Rows are points. The ring and each string are closed loops that go straight from each point to the next, and from the last back to the first. Before rounding, they use only three directions, however many columns there are. Count how often each string passes through the ring. Passing back the other way cancels.

Ring, 9 rows:
[[  8 -25  26]
 [ 16 -13  30]
 [ 10  -1  17]
 [ -2  13 -10]
 [-11  16 -34]
 [-14   9 -44]
 [-15  -4 -39]
 [-12 -17 -18]
 [ -1 -25  13]]
String (20 x 3):
[[-30   5 -60]
 [-35   7 -45]
 [ -9  -4 -15]
 [ 10 -20 -18]
 [-12 -25 -23]
 [-23 -23  -8]
 [ 21 -44  28]
 [ 13 -21  13]
 [-16  -3  -4]
 [-22  -2   2]
 [-12  -4  -2]
 [-10 -13  24]
 [ 16 -32  44]
 [-24  -9   5]
 [-11  -7  -6]
 [-25 -11 -12]
 [-12 -26 -23]
 [  3 -21 -29]
 [-15  -7 -47]
 [-18  -2 -58]]
Times through: 0

Ring, 7 rows:
[[ 35  11  36 -17]
 [ 37  21  11 -21]
 [ 19  21 -15 -22]
 [  3  17 -20 -22]
 [-14   4  -6 -17]
 [-13 -10  20  -9]
 [  6 -10  40  -7]]
String, 27 rows:
[[ -5  22  -4 -31]
 [  3  15   7 -25]
 [-18   6   9 -23]
 [-27 -18  17  -6]
 [-19 -26  19   4]
 [-18 -26  34   2]
 [ -9 -21  51  -3]
 [ 12   4  44 -18]
 [ 18   1  53 -16]
 [ 25  -1  60 -13]
 [ 28  18  33 -25]
 [ 18   7  21 -16]
 [ 26  -4  34  -5]
 [ 44  10  39 -14]
 [ 25   0  20  -8]
 [ 20  14  14 -20]
 [ 52  42  14 -36]
 [ 48  33   0 -27]
 [ 24   9  -7 -11]
 [ 10   0  -2  -8]
 [ 17  18  -1 -22]
 [  8   7  -6 -14]
 [ -2   3 -24 -10]
 [ -2   1 -13 -11]
 [ -2  -1  -5 -10]
 [-17   7 -26 -18]
 [-18  15 -21 -26]]
Times through: 0
String (30 x 4):
[[ 36  37  -1 -34]
 [ 13   8   6 -16]
 [  6  -3   1  -7]
 [  8  10 -21 -15]
 [  1   2 -15 -10]
 [  9  14  -1 -21]
 [  8  24 -10 -29]
 [  7   9   3 -18]
 [-12 -12  -6  -3]
 [-22   0 -16 -15]
 [-20  15 -10 -29]
 [ -5  12   5 -24]
 [  6  11  12 -21]
 [ -5 -12  10  -3]
 [-25 -30  21   6]
 [-21 -22  39  -3]
 [ -7 -14  42  -8]
 [ -5 -23  49   0]
 [  0 -22  41   2]
 [ 13 -15  59  -3]
 [ 15 -14  46  -2]
 [ 14  -6  28  -6]
 [ 17 -11  32  -2]
 [ 48  15  50 -19]
 [ 56  33  42 -32]
 [ 34  21  23 -25]
 [ 16   7  13 -15]
 [ 42  34  16 -32]
 [ 53  40   8 -33]
 [ 47  37  -2 -31]]
Times through: 2
